Each row is a point. Each copy is the shape, with its points in the same order, stretched, turned, moved and blurred by noise. Say if it was mirrored as well.
In the rows, zero is written as 128.

Shape:
[[126 140]
 [184 112]
 [ 64 123]
 [110 154]
 [107 170]
 [161 129]]
Copy 1, 6 rows:
[[113 120]
 [184 133]
 [ 55 158]
 [ 88 112]
 [ 79  97]
 [154 126]]
Copy 1 is: mirrored
Copy 2, 6 rows:
[[118 139]
 [163 123]
 [ 70 118]
 [107 145]
 [100 150]
 [149 136]]
Copy 2 is: only turned
Copy 3, 6 rows:
[[149 132]
 [149  84]
 [110 162]
 [146 147]
 [159 159]
 [153 102]]
Copy 3 is: only turned
Copy 4 (6 x 2):
[[150 114]
 [110 153]
 [158  62]
 [168 107]
 [182 110]
 [130 139]]
Copy 4 is: mirrored

Shape, 7 rows:
[[144 118 152]
 [ 99 155 107]
 [141 103 105]
 [153  83 179]
 [139 119 105]
 [128 163 129]
 [149 159 161]]
Copy 1 (7 x 3):
[[106 130  91]
 [174  92 173]
 [125 166 153]
 [ 46 137  73]
 [141 150 144]
 [167  97 114]
 [142 104  58]]
Copy 1 is: only turned
Copy 2, 7 rows:
[[146 133 147]
 [104 120 117]
 [147  95 111]
 [172 146 150]
 [136 101 117]
 [108 129 151]
 [122 145 179]]
Copy 2 is: mirrored
Copy 3 (7 x 3):
[[123  95 100]
 [139 145 184]
 [ 89 153 120]
 [135  81  52]
 [ 94 151 135]
 [130 104 170]
 [132  59 140]]
Copy 3 is: mirrored

Shape:
[[100 119 124  88  83  98]
 [104 111 100 103 139 145]
 [179 146  83 170 146 187]
 [ 99 104 116 137 140  93]
 [134 110 166 117 159 134]
 [131 172  63 146 160 143]
 [102 131 129 141 119 137]
 [106 131 140 118 129 135]
 [185 142 120  87 158 168]]
Copy 1 (9 x 6):
[[144 127 165  49 118 101]
 [150 121 144 143  94 148]
 [167 106  73 225 156 125]
 [145 140 180 127 143 161]
 [100 139 146 149 143 186]
 [144  83 140 211 114  94]
 [134  95 122 125 129 155]
 [116 111 133 121 120 148]
 [110 143 110 186 114 109]]
Copy 1 is: mirrored
Copy 2:
[[101 118 130  65 132 101]
 [140 115  97 118  78 122]
 [172 104 119 221 163 139]
 [150 139 147 129  82 161]
 [117  83 109 136  83 170]
 [155 165 136 222 123 123]
 [126 116 100 124 141 176]
 [113 113 102 120 118 156]
 [111  76 119 171 105  68]]
Copy 2 is: only turned
Copy 3:
[[145  80 138  76 122 128]
 [102 116 111 110 156  88]
 [117 190 117 195 133  62]
 [127 111  84 117 147 137]
 [ 86 151 128 126 153 160]
 [106 120  92 175 110  65]
 [136 107 133 138 146 129]
 [114 107 140 125 143 138]
 [ 65 172 140 136 115  85]]
Copy 3 is: mirrored
Copy 4, 9 rows:
[[134 113 117  79 119 210]
 [138 144 161 125  93 145]
 [126 127 144 218  70 105]
 [117 116 175 135 122 157]
 [152 116 149 143 115 113]
 [121 170 180 192 109 159]
 [118 134 124 144 122 127]
 [133 129 121 133 119 133]
 [196 125 139 156  83 141]]
Copy 4 is: only turned

Shape:
[[123 108  77 116 159  92 128  93]
 [119  98 138 148 123 145 132 138]
 [162 126 172 130 161  65 127 164]
 [124 112 123 127 169 139 108 182]
 [ 91 103  96  74 100 123 144 124]
 [118 116 161 109 132  94 124 118]
 [154 145 149 154 123 129 110 130]
 [116 113 116 122 155 126 159 115]
 [171 174 150  84  87 140  98 125]
 [ 71 166 133 129 162 203 116 124]
 [ 98 156 112  89 128 134 123 132]
 [156 128 113 145 123  85 142 132]
 [ 94  94  67 113 115 108 103 188]]
Copy 1:
[[142 138 143 157 131 146 132  47]
 [121 139 149 127 117 121  96 147]
 [ 53 159  90 179 131  98 164 114]
 [ 56 156 105 161 105 169  95 136]
 [164 146 164 135 144 185 159 120]
 [129 150 107 150 135 122 162 117]
 [ 97 101 116 138 132 103 110 138]
 [130 153 142 109 127 140 125  97]
 [112  70  88 133 126 160 170 167]
 [119 126  92  73 133 178  57 141]
 [124 127 116 127 157 183 136 116]
 [104 121 158 155 156 101 140  95]
 [ 92 149 173 208 152 190 107 115]]
Copy 1 is: only turned
Copy 2:
[[130 151 153 167 134 107 180 189]
 [148  81 104 114 115 145 117 132]
 [ 85 110 202 193 131 126 105  87]
 [143  81 149 145 103  76 123 100]
 [121 126  89 112 150 149 191 125]
 [101 142 126 171 136 158 118 107]
 [135 123 140 127  97 156 119 129]
 [124 138 123 130 133 111 145 169]
 [134 186 126  88 111 176 149  58]
 [142 164  62 110  70  90  99 154]
 [108 159 105 128 109 130 166 122]
 [107 104 164 138 122 150 172 153]
 [128  35 134 142 118 112 210 112]]
Copy 2 is: only turned
Copy 3:
[[102 110 148 125 146  63 142 129]
 [133 139 115  82  96 109 117 106]
 [183  98 126  63 208 159 141 100]
 [139 120 169  33 139 103 123 117]
 [109 122  82 104 117  61 121 190]
 [145 146 104 103 173 118 136 132]
 [131 128 133  85 135 172 124 112]
 [133 124 136 108 119  76 112 124]
 [136 135 132  97 158 204 146 198]
 [ 90 195 183  82  97 105  57 142]
 [103 132 133  91 142 104 103 176]
 [133  85 115 101 142 140 133 110]
 [ 83  91 113  39 123  68 133 143]]
Copy 3 is: only turned
Copy 4, 13 rows:
[[173 148 113 152 137 101 128  94]
 [129 124 137  99 152 176 154 142]
 [124 166 182 135  79 199 125 118]
 [146 103 166  88 113 162 104 142]
 [122  97  76 164 123 131 160 147]
 [117 150 123 120  98 157 155 116]
 [117 168 150  88 150 165 118 113]
 [128 107 148 133 149 123 155 130]
 [ 95 175 105 100 130 128 106 148]
 [ 82  63 153  20 170  83 120 114]
 [ 97 100 114 115 127 110 119 118]
 [133 163 143 166 144 175 128 108]
 [158 101  96 154 106 185 104 126]]
Copy 4 is: only turned
